Rows are points. The last column is the point's height on a tilted bowl or saddle (a function of degree 2), plus a little noise. Along how many of its main directions does it bend up, bend down or stay straight?

Points (11 x 3):
[[-60 -11  60]
 [-18 -16   3]
 [ 11  15 -20]
 [-43 -21  33]
 [ -9  41 -19]
 [ 20 -29  -5]
 [-28  -3  10]
 [ 14   2 -17]
 [ -4 -21  -5]
 [-30 -15  15]
 [  8  -3 -14]]
Directions: 1 up, 0 down, 1 straight

Points (10 x 3):
[[-50 -24  34]
 [-21  -8  -5]
 [ 15 -24  -1]
 [ 14   9  -9]
 [ 15   6 -10]
 [-18 -60  60]
 [-12 -13  -8]
 [  6 -26  -1]
 [-32  26  21]
 [ 10 -11 -10]]
Directions: 2 up, 0 down, 0 straight

Points (18 x 4):
[[-16  38  22  -3]
 [  5  -3 -28 -42]
 [-24  -4  21 -11]
 [ 11  20   7 -38]
 [ 10  11   7 -39]
 [ -4   7   8 -28]
 [-46 -17   3  16]
 [ -8 -14  26 -19]
 [  8  -5 -42 -56]
 [-53  -1 -21 -15]
 [  3 -26  17  -8]
 [  7   1  10 -38]
 [ -8  -4  -8 -23]
 [ -5 -41 -20  16]
 [  5  18   0 -31]
 [-60   1   0  10]
 [ 10 -28   9  -8]
 [ 17  15 -23 -43]]
Directions: 1 up, 1 down, 1 straight

Points (15 x 4):
[[ -1 -28  11   6]
 [ 41 -33   7  22]
 [ -5  -4 -11   8]
 [ -6  27  10  -3]
 [-17 -44   1   4]
 [ -3  -3 -43  28]
 [ 22  29  35  -5]
 [-21 -17  15  15]
 [  3  -3 -10   7]
 [-22   8  20  18]
 [-22  10 -29  21]
 [  9  27  15  -8]
 [-17  11 -29  18]
 [-60  34  12  60]
 [-23 -32   8  11]]
Directions: 2 up, 1 down, 0 straight

Points (15 x 4):
[[ 29  15 -11  39]
 [ 26 -14 -28  33]
 [ 19 -23  17 -45]
 [  7   4  18   6]
 [ 17   1 -11  10]
 [-39   0  -9 -25]
 [ 15  46  14  -6]
 [-11   2 -24  -6]
 [ 33   7 -23  60]
 [ 12   9 -14   9]
 [  6   8 -20   6]
 [ -1   8  13  -4]
 [ 23  60 -42 -12]
 [ 11   8  -7   3]
 [ 29 -24 -10 -29]]
Directions: 2 up, 1 down, 0 straight

Points (24 x 5):
[[-34   5  25   7  26]
 [-21 -11 -11   2   7]
 [-22 -10  39 -15  31]
 [ 44  12 -14  29  19]
 [-45 -24 -20  -5  19]
 [ -4 -23 -37 -34  25]
 [ 29  43  34  -5  33]
 [ 24  36  10 -40  41]
 [-13  -7  15  -2  10]
 [ -9 -14   0  21   1]
 [  5  -8 -16   2   6]
 [-25  34  -2   8  26]
 [ 12 -12  25  16  11]
 [ 11 -22 -22  39   9]
 [-28  -4 -13  16  10]
 [ -8 -13 -43 -12  25]
 [-23  19  32   7  31]
 [ -8  -2   4  39   4]
 [  4  30  24 -60  60]
 [-15   7  13 -12  18]
 [ 33  25   8  -2  18]
 [-32   1 -28 -25  34]
 [-24 -10  38   0  27]
 [-36  13  -9  13  22]]
Directions: 3 up, 0 down, 1 straight

Points (24 x 5):
[[-10   6  38   1  34]
 [-11  12  -3  46  45]
 [ 15  18  60   4  34]
 [  5  18  -9  10   7]
 [-26  -5   6  14  10]
 [ 24  35 -31  -1 -12]
 [-13  -2  38 -19  13]
 [ 19  -3  10  15  32]
 [  7   1   5  42  60]
 [  6  21  50   4  41]
 [ 16  26  50 -12  20]
 [  4 -37  -7  19  33]
 [-26  13  18  -3  26]
 [-19   1 -35  26 -22]
 [  1 -38   8   9  15]
 [  8  26 -47   4 -21]
 [-15  27   4  -1  18]
 [-15 -24   0 -23 -16]
 [-19 -24 -25  -2 -23]
 [-11 -11   7  23  27]
 [-16  -5 -34 -22 -10]
 [ 11   5 -18  10  11]
 [ 16 -13  -7  17  34]
 [-29 -18   9  25  18]]
Directions: 2 up, 2 down, 0 straight

Points (21 x 5):
[[ -2   7  -6   1 -31]
 [-14  -5   1   4 -30]
 [ -6  18  17 -40  12]
 [-15  15   6 -20  -7]
 [  0  11  -1  12 -29]
 [  5  -6  16  27 -28]
 [  2 -11  -4  -4 -32]
 [ -4  13 -10 -60  60]
 [ -9  -5  34 -20  46]
 [-12  -3   8   8 -25]
 [ 20 -11 -11   5 -26]
 [-18  16  -2   9  -3]
 [ 26 -19 -27  15 -18]
 [-20 -25  -1 -13  12]
 [-23   9  -3 -10  -6]
 [ 22   6  -5  19 -27]
 [  4  22   6 -17 -11]
 [ 21  17  -9   6  -6]
 [ -8  31 -15  -8  17]
 [ 10   3   2  36 -30]
 [ -8  -8 -21   6 -36]]
Directions: 3 up, 0 down, 1 straight

Points (49 x 7):
[[ -9 -21 -23  -3  -5   1  -4]
 [-12 -18  -5  10  29   2   4]
 [ 20 -15  13 -15  25   3  31]
 [ 22  -4  -2  10  39  -6   4]
 [-20  18  20  11  -4 -18  20]
 [-39  14 -30  -9  -6  -7  16]
 [  8   0 -29   0  -7   4   2]
 [ 11 -10  11  12  19   0   9]
 [-15 -24  -1 -31 -21   5 -12]
 [ 15  16 -26  10   5  -5   4]
 [ 28 -25  26  -2   8   0  32]
 [ 38  24 -32   0  13  13  -4]
 [ -1  24 -21   7   1  25 -13]
 [  1   6  10  16  16   2   5]
 [ 15  20   5  10  -7  -1  16]
 [  3   8 -14  20   8 -29  -2]
 [  3   3  -9 -17   9 -15   9]
 [-18  16 -16  10  26   4   0]
 [ 36   8   0   1  -5   7  20]
 [  5  12   0  24 -23 -38  14]
 [ -3  18 -17  13  39 -17  -9]
 [ 17  -5  -7  -4  11  22   8]
 [-29 -31   4 -23 -26   0 -23]
 [  0  13 -34 -28  -8  -7   6]
 [-21   8  15 -28 -16  15   1]
 [-24 -11   8  -5   2 -43 -23]
 [  7  20  -4   7  22  20 -12]
 [-21  15   5 -24  -5   1   5]
 [ 13  27  29 -20  20  13   8]
 [ 16 -18   2   7 -11  25  -2]
 [  3  17  10  21 -12   2  16]
 [-20  -7   0 -27 -43   2  -9]
 [-10 -11 -24  20  22  32 -15]
 [ -6  10  28 -10 -32   9  25]
 [ -9  19  -5  11   6   1   6]
 [ -5 -19  29  17 -27   3  12]
 [-15  24 -22  10   3 -21  13]
 [ 42  -9  23  11   9  23  23]
 [-41 -36 -17 -15 -40   8 -39]
 [ -4   8 -10  16  -4  60 -60]
 [ -7  -8 -45   1   3 -12   1]
 [ 22  18 -32 -12  12  -7  10]
 [  0  16   1  38  -6  -1   6]
 [  0  17  19  -6  12 -10  12]
 [ 14 -13 -19 -40 -12 -16  -1]
 [-10   1   0  21  12  14  -2]
 [  4 -23  -6  14 -13  16 -10]
 [ -2   1  -9 -21  -2  -9   7]
 [  8  -1  -4 -10   0  40 -10]]
Directions: 2 up, 3 down, 1 straight

Points (49 x 7):
[[ 55  -3 -18  21  -5 -23 -60]
 [ -8 -11 -20 -21   8   5 -21]
 [ -6 -36 -24 -26  -2  -7 -48]
 [ 16  -1 -27   4 -36  12 -39]
 [ 16  27  -7 -42  60   7 -27]
 [-13 -13   4  12 -19 -29 -18]
 [-11 -24  -4   4  -1 -36 -35]
 [  8 -18  23  27  12 -30  -9]
 [ 29  14 -39 -15   6 -30 -18]
 [-21 -19  14   2 -15  -2 -10]
 [ 46 -20   4   6 -21 -17 -29]
 [  0  25  -1 -12  -8  29  -9]
 [ 23   1 -22  10  -7  -5 -23]
 [  8  12 -20  15 -34  -4 -29]
 [-10   2  -9   8 -16   7 -12]
 [-15 -17 -13 -28  25 -25 -50]
 [-12 -30  22  -1   8  -3  -7]
 [ 12   6 -32 -16 -13  15 -15]
 [ -3  19  -9  -3  -9 -18   1]
 [  1  14 -22  -9  18 -41 -15]
 [  1   5  11  -7   2  18  -3]
 [ -3   5 -11   8 -12 -12  -9]
 [ -6  -4 -18  -4 -27  13 -26]
 [-12  28  -1 -53   1  30  -8]
 [-34  -4  -7 -35  40  18 -54]
 [ -1   4  21 -52 -17  25  -5]
 [ 17 -20  54   8 -15  16  21]
 [  1  29  -5 -16  -6  29  -6]
 [-23 -13 -12  26   6  -6  -6]
 [  3 -28  14  10 -33  -1 -10]
 [ 11 -30  -8   7   9  13 -10]
 [  3  -9  39  -8  -1 -31 -19]
 [-45 -12 -16  -7   2  16 -38]
 [-19  -1 -25   9 -13  15 -26]
 [-46 -17  -9  22 -16  -7 -16]
 [ 11 -27 -18  -3  -8   5 -23]
 [  2 -25  -1 -29 -20 -15 -31]
 [ 27 -22  36  -5  12  44  19]
 [ 15 -13   1   0 -14   3  -7]
 [-11   2  21  -4   8   0  -5]
 [ 34 -12  -5   5 -10  17  -9]
 [  6 -11   0  15   9  13  -5]
 [ 25   8 -16  -5   6  17  -8]
 [-24 -24 -11  -5  -1 -18 -34]
 [  2   3 -28   8   4  -2 -17]
 [ 11  -1  17  -7  -2  -7  -2]
 [-11 -13 -16  31   5   3 -10]
 [ 17  -3  21  10 -36  22  -8]
 [ 26   1 -25  11 -34  10 -41]]
Directions: 2 up, 4 down, 0 straight

Points (45 x 7):
[[ 10 -31 -16  30 -25 -23  14]
 [ -5 -17 -17  20  -4   4  -2]
 [ 12  26  15 -40  11  34  32]
 [  6   1   3  15  16   3   5]
 [ -4  -4   6 -37  26  58  45]
 [-27 -24 -28 -24   1  10  11]
 [-10 -34  18  26  -3   8  -2]
 [ 10 -15   7  16  16   0   7]
 [-13   6 -23  13 -23   5   3]
 [-18  25  15  -2   7  42  26]
 [ 10  24  -6 -32 -20  -9  33]
 [  2  11  -6  44 -37  -5  28]
 [ 26   8  30  26 -39  10  41]
 [  1   0  24 -33  -8  -3  21]
 [ -2 -21 -11   3  -9 -12   2]
 [ 14  12 -14  35  29  25   8]
 [-17 -11  12 -15 -28 -15   9]
 [-31   6 -13   9 -18   3  -7]
 [-33   5 -45   9  11  19 -20]
 [ 28  -3  -6   6 -18  11  10]
 [ 24  49  -9   3 -35  38  60]
 [  0 -23   3 -24  31  -4  13]
 [ 12 -13  -9  -1 -33 -22  20]
 [-12  -3   3  30 -25  52  29]
 [-31  -9 -25  -7  15  -5  -1]
 [ 18  -2  -3  23  -5 -17  17]
 [ 12  14 -12   4   2  16   2]
 [ -4  15  -8  -4   6  -9   1]
 [ -3   4  43  18 -44 -10   9]
 [ -8  16  11  -6  -8   7  10]
 [ -3  40 -14  15   2 -19  -2]
 [-19 -50 -17 -16   7   3   5]
 [-25  -6   3 -12 -16  17   9]
 [-21   4 -17 -36 -12  10  26]
 [-29 -17  52 -36 -13 -22  12]
 [ 32   9  -1 -28 -29  -5  31]
 [-15   7  17  20  10 -16   2]
 [-18 -29  18  12  41  13  27]
 [ 25   4  33 -15  26   3  11]
 [-30 -14  -8 -11 -10  15   5]
 [-30  -2  16 -25 -10  24  24]
 [  4 -23 -11   6  -9  20  -3]
 [-19 -60   2 -14 -16 -12  -9]
 [  0   2 -23 -17  21  34  -2]
 [-54  12  15  -8  -7 -13 -16]]
Directions: 3 up, 2 down, 1 straight

Points (39 x 7):
[[  6 -14   3  -3 -31 -16   6]
 [ 27  13   5   9 -11  24   5]
 [ 31 -22  19 -16  16 -14  37]
 [ -1  -2 -10  -5   4  -5   2]
 [ 12  24   0  -5 -16   7   8]
 [ -1 -21  51  13 -19  -9  -9]
 [  2  -2  -5  17  11  -2  -1]
 [ -3  20  12 -33  -8  -6  26]
 [ -1  -4 -24 -21  23  19  27]
 [ -2  22 -20 -36   9 -11  -5]
 [ -2 -23   3  11  -4 -23  -2]
 [-15   6 -31 -26  -5  35  11]
 [ 22  -9  -4  47  30  47  -1]
 [  9  18 -21   9   1  59  -2]
 [ 22  43 -50 -44 -12 -26 -60]
 [ 10  29  29  -2  -7   8  30]
 [-16 -19  23   5  34 -22  11]
 [-22  -4  56 -27 -18 -12  22]
 [ -8 -11 -22  15  11  -3   2]
 [ 30   9  -9   2  19  -5  11]
 [-10  18 -28   2   4  -6 -20]
 [ 26  19   3  25 -28  14 -20]
 [ -7 -26  -9   4  -1  -2  -2]
 [ 17   8   4  -7   7   3  17]
 [ -3   4   6 -13   7  -9   7]
 [-11 -11 -17  20  11  10  -1]
 [  0 -33  -1  16  43 -33  35]
 [ -7  16  31  14  28  -5  25]
 [  3  -3 -18  -2 -25  41   5]
 [-36  -1  54  -6 -24 -46  37]
 [  0 -54  10  -9  -3   2 -16]
 [  0 -11  -6 -15  -8 -39  -5]
 [ 22 -36  14 -19  -9  13  23]
 [-23 -18   6   0  50   8  24]
 [ -9  56 -16 -19 -10 -15 -29]
 [-20  22  -1 -12   9   1   0]
 [ 11 -26  18 -13   1 -19   8]
 [-23   1 -27 -60 -15 -19 -16]
 [  5 -11   8 -30 -33  19  32]]
Directions: 3 up, 2 down, 1 straight

Points (71 x 9):
[[ 16  16  40  -6   4 -23 -24  32  -6]
 [-29  37   9 -32   9   5 -34   5 -57]
 [-34 -11   1 -23 -32  -6  -2 -25  -3]
 [ -2 -20  41  -4 -13  13  -8  -2  13]
 [ 15  43  13 -18  -5  -8   6  35  -8]
 [ 17  22  19  27  12  29  -8 -31 -20]
 [ -1 -12 -25   7 -15 -37 -37  21  -1]
 [  1 -17   9 -27  13  -5  46 -30 -26]
 [-37   9  37 -10   4  -2  29 -14  -7]
 [ 15 -14  44   7  22  12 -12 -14  -5]
 [-15   8 -36  15 -18  -1 -10  40   6]
 [-37  56  -3  19 -31 -18 -19  12 -42]
 [-10  -9  -2  -4  10  34   9   8   4]
 [-15 -19 -20  13  16  13  12 -13   2]
 [-14 -23   9 -19  11   0  14  -9  -6]
 [-25 -21 -35  -9 -14  19 -32  23 -24]
 [  6  -4  12  -8  22  12   4 -10  -6]
 [ -6 -32  -6 -27  20  16  45  54   6]
 [-24  18  53  -4 -60 -17 -20  -6 -28]
 [-19  10 -37 -16  16 -32  -6 -18  -2]
 [-19 -20  19   4  12 -23 -17  15  -7]
 [-12  -8  -1  35   7  -1   1   0  -5]
 [  7 -23 -12 -32  -2 -13 -12 -53  18]
 [  7 -16  -7 -10  18  25 -37 -56  33]
 [ -3 -43 -22  -5  18  14  17 -31  -9]
 [  8 -40 -25 -11  -1  31   7   4 -16]
 [ 27  18  27 -58  -6  -1  46 -23 -27]
 [ -8  28   0  30  14  20  39 -11  -6]
 [ 14 -13  17   3  31 -32 -16  19  14]
 [-28 -34   5  -2  30  12 -31   8 -29]
 [ 16  -3  20   4  10 -22 -16   5   5]
 [ -7  10 -19  22  27 -29  13 -12   0]
 [  2 -19  36   1  -8  -8  -9   0   6]
 [-20 -31  18 -37 -14  10  11   3  10]
 [  8   6 -10   7  18   1  28 -27 -14]
 [  3  -4  36  -4   2  18 -31  18 -20]
 [-13  -6  25  34   7   3   3   9 -13]
 [ 19  -6 -10  13   0   4   0  50   6]
 [ -2   2  -6  29  20 -28 -28  30   9]
 [-15 -39   8 -12   3 -15 -45  -1  -6]
 [ 30  -1 -35  32  16   6  18   6  -8]
 [-25  -4 -27  16 -23 -58 -10 -33 -14]
 [ 33  -6 -10   0  34 -22 -21   2  20]
 [-22  14 -17  -1 -19  26 -22 -12   2]
 [ -8  15  25 -26 -14   5  -6 -11  -4]
 [ -3  -9 -13   1  12  -6 -27  -8   8]
 [ 15   3 -25 -13  43   7   3   6 -17]
 [ -3  17  14  -7   6  38 -24 -11 -16]
 [  5  22 -12 -49  30 -33  11 -12 -53]
 [-45  37 -15   9 -17  16  -1 -46  12]
 [ 21 -21  22  -1  49  11  40  18 -27]
 [ 14 -11  40   7  12   7 -25  -4  -6]
 [ 10  10   0   5 -14   9  -2   4  -2]
 [ 42  10 -54 -13   8   5 -26  21 -20]
 [ 11 -25  -1   4  12  27 -28   0 -13]
 [ 24  -7   3  29 -19  -1  21 -42 -16]
 [ 12  -1 -15  11  -6  -2   4  31   5]
 [  8  -3   7 -10 -10 -25  14 -18  -7]
 [ 28 -24 -12   7 -12  -4  16  17  -7]
 [-32   0  27  10 -36  15 -11 -43  15]
 [-22  35  11 -47  12 -18 -23 -22 -60]
 [ -8  18 -13 -12  16  44   4  33   0]
 [ 51  23  19 -32  17  18 -21   2 -39]
 [-21 -49  32  14 -25   9  12 -10   0]
 [-20  33  13 -32   1 -39   2 -29 -53]
 [-37  20 -27 -10  -1 -60  11 -24 -40]
 [-27  51 -48  40  -8  32   9 -19  35]
 [-36 -31   3 -10 -11 -23  11  10 -12]
 [-22 -15 -18   6   3   9 -27   1  -1]
 [-16  17  46 -10 -18  18  13   7  27]
 [  5 -19  28   7  -3  -5 -29   2  -4]]
Directions: 3 up, 5 down, 0 straight

Points (66 x 9):
[[-21  21 -20   4   0   3  -4  -8   2]
 [ -9   0   6  -6 -27  13  31 -18  35]
 [-10 -23  19  -8  18   2  18  26  15]
 [-20 -17  -1  -3  -6 -15   3  34   5]
 [  3   7   8 -29 -13  12  -7   7  -5]
 [ 27   3  -9 -20  29  -3 -18  17 -20]
 [  2  17   0  10  -4  -2  17   0   0]
 [  4 -11  12  12  23 -26   8  15  17]
 [  4  12 -14  18  -3  17   7 -25  24]
 [ -5 -14   1  23  11  30  15 -19  35]
 [  6  -7   8  -4 -22  -3   3 -15  23]
 [ 20  19  21   0  -9  11 -18  -3  -8]
 [-39  12 -16 -34 -13  -8  23 -24 -15]
 [ 37 -10 -10  15  25  -7  14  19 -31]
 [  5  -8  20  23 -25 -11 -11   7  13]
 [ 46 -16 -18  30  27  22  -2   4 -35]
 [ 38 -29 -20   3  -4 -11   9   4   0]
 [-24   7   5  15   8   1 -24  13   3]
 [-12  13  14 -15  -6  17   8  -1  -5]
 [  2  -5 -24 -17 -55  -7   6 -17  60]
 [ 25 -15   2  -9  19  -1  11   0  -3]
 [ -5 -13   6 -17  -6 -40  -9   4  19]
 [ 10  -8  60   8 -37   9 -20  -9   2]
 [ -9 -15  18   1  20  -8  10  24  12]
 [  7 -20   7  11 -30  -1   6  17  15]
 [ -2 -11  15 -24  11  -6  -4   3   4]
 [-13   3  14  -1   2  15  14  13   0]
 [-32  -3   4  16  -8   3  -2 -15  21]
 [ 16  -4 -32 -10 -15   1  21 -20  19]
 [ 13  -6  11 -28 -31   5 -12 -10  25]
 [ -7  -3   2  -1 -23  -7   5   1  14]
 [ -2  11  10  13 -10  -3  17  -5  14]
 [ -9   3  -8  10  24 -10  16  -9  11]
 [-18  35   1   9  31  20   5  -3  -1]
 [-15  -8   4 -12  -1 -28 -14  17   4]
 [ -5   7 -30  12   2  -6  -6  30 -20]
 [-15 -14 -14  32   5 -34  35   5  49]
 [ -2   5  -2   0   6   1  25  -4   2]
 [ -8  -5  25  -5   3 -35  26  -5  28]
 [-17   9  10   4  -7 -11  30 -23  31]
 [ 23  -9   3  -6 -15  21 -12  20 -14]
 [-13  -6 -14 -12  11   6 -11  -4   3]
 [-10  38  -3  -9  14 -19  -3  -4 -14]
 [ -7   3  -8  22  18 -16  19 -23  37]
 [-30   4  34  17  22   8 -20   8  12]
 [-19   5 -22  10   9 -10  15  12  -5]
 [ -1  12  26  12  13  12 -11 -36  24]
 [ 19  -6  -4 -31   1 -34  17  38 -21]
 [  3   5 -13   7  -9   1   8  26 -16]
 [ -2 -36   1  12  -1   9  14  -4  33]
 [  6 -19  14  25   4   5  -2 -44  51]
 [  7  -6   5 -21 -16 -24   6  28   0]
 [ -6 -13  43  -2 -12 -13  -1   5  18]
 [  2  23 -17  23 -25 -10 -10 -27  44]
 [  7  17 -20 -38  -5  17  14   4 -28]
 [  0 -22  -9 -21 -12   7 -11   0  14]
 [-30  -8 -11 -15 -10 -36   9  -3   3]
 [-36  -2 -28   9  11   8   2 -22  23]
 [ 21  23   7   6 -20   7  10 -10   0]
 [-18  11   3 -12  19  31 -18 -10   4]
 [  0  10  -2  41 -11 -23 -13  -3  25]
 [  0   0  13  15  11  -2  18 -34  40]
 [ 19 -12  27  23  13 -22   8  13  16]
 [ 22 -14 -35  22  -1 -16  -5 -21  31]
 [ -9  10  35  15   1   3  25  -1  18]
 [-24   2 -30 -30  -1   6 -19 -15   2]]
Directions: 5 up, 2 down, 1 straight
